Each row is a point. To make a cloud, some directions were put in groups of two or more. Within a group, all points are equally far from the middle, so they leave a hole (a ring in 2 directions, a hollow ball in 3). The other directions are filled evenly. Then the cloud was stretched, turned, moved and blurred a little. Count the holes, and give their numbers of directions, smallest first.

Cloud, 14 rows:
[[ 43  46]
 [ 26 -23]
 [ 12  58]
 [ 26   5]
 [ 41  -7]
 [-27  11]
 [ -8  79]
 [  0 -52]
 [-25 -11]
 [  8  -7]
 [ 50  19]
 [-28 -49]
 [ -5 -14]
 [ 34 -21]]
Holes: 0

Cloud:
[[ 25 -38]
 [-26 -30]
 [-48 -27]
 [ 22 -59]
 [ 32  -5]
 [ -8  10]
 [ 29 -43]
 [  6  26]
 [  2 -55]
 [ 39 -18]
 [-38 -37]
 [ 12 -37]
 [-15 -55]]
Holes: 0

Cloud:
[[-45  53  10]
 [ 39 -16 -13]
 [-73   0  39]
 [-51 -16 -41]
 [ 38  14 -19]
 [-52 -25  -6]
 [ -7 -45   1]
 [-16  37 -49]
 [ 24   2  37]
 [-21 -48 -15]
 [ 24  34  -7]
 [ 11 -34  12]
 [-60 -10  -7]
 [-39  44 -15]
 [ 22  21  44]
 [ 37  10  -4]
 [-20  60  15]
 [-25  51 -11]
 [-34  52  -3]]
Holes: 1 (2)

Cloud:
[[-24 -33  14  45]
 [-47  -1  -4 -14]
 [-13 -79 -35   3]
 [-16 -60 -35  19]
 [ 14 -22   2  51]
 [-29 -32 -10 -66]
 [ 32 -54  10 -40]
 [ 31 -60   7 -38]
 [ -4  24 -25 -17]
 [-39 -34  37   7]
 [-19  32  -9  -1]
 [ 23 -21   6  49]
 [-35 -20   5  41]
 [ 27  28   4   3]
 [ -1 -60  33 -22]
 [-35 -20  -7 -57]
 [ 23 -32  63  -2]
 [-49 -11  12  20]
 [ -9 -44   3 -69]
 [-45 -28  13 -27]
 [ 40 -12 -29  -4]
 [-29   3 -19  29]
 [  2 -34  27 -52]
 [ 29 -16 -25 -60]
 [ 46  -4  31   3]
 [ -8 -51  -1 -71]
 [  4 -63  -8  23]]
Holes: 1 (3)

Cloud, 30 rows:
[[-44  31  43 -15]
 [-13 -53  12  27]
 [  7  50 -33  24]
 [-38 -54  13  -6]
 [ 21 -24 -44   1]
 [-24 -44  21 -53]
 [ 19 -16 -31 -52]
 [-33 -53  36 -12]
 [  1  16  55 -35]
 [ 22 -44   2  31]
 [-20 -27  49  33]
 [-30 -50  39 -24]
 [  4  49 -29  32]
 [  6  21  22  56]
 [ -1  53 -25 -39]
 [ 11 -35  27  45]
 [  7 -28  47 -48]
 [  0  48 -29  35]
 [ 46 -12  33 -24]
 [-46 -36 -22   4]
 [-56  32   0  25]
 [ 49 -27   8   3]
 [  4  -3  34  54]
 [ 11   4 -59  -2]
 [ 44 -29   1 -27]
 [-58  34  28   0]
 [ 47 -29   0 -18]
 [-45  24 -34  28]
 [-10 -39 -31  21]
 [  1  33   8  52]]
Holes: 2 (2, 2)
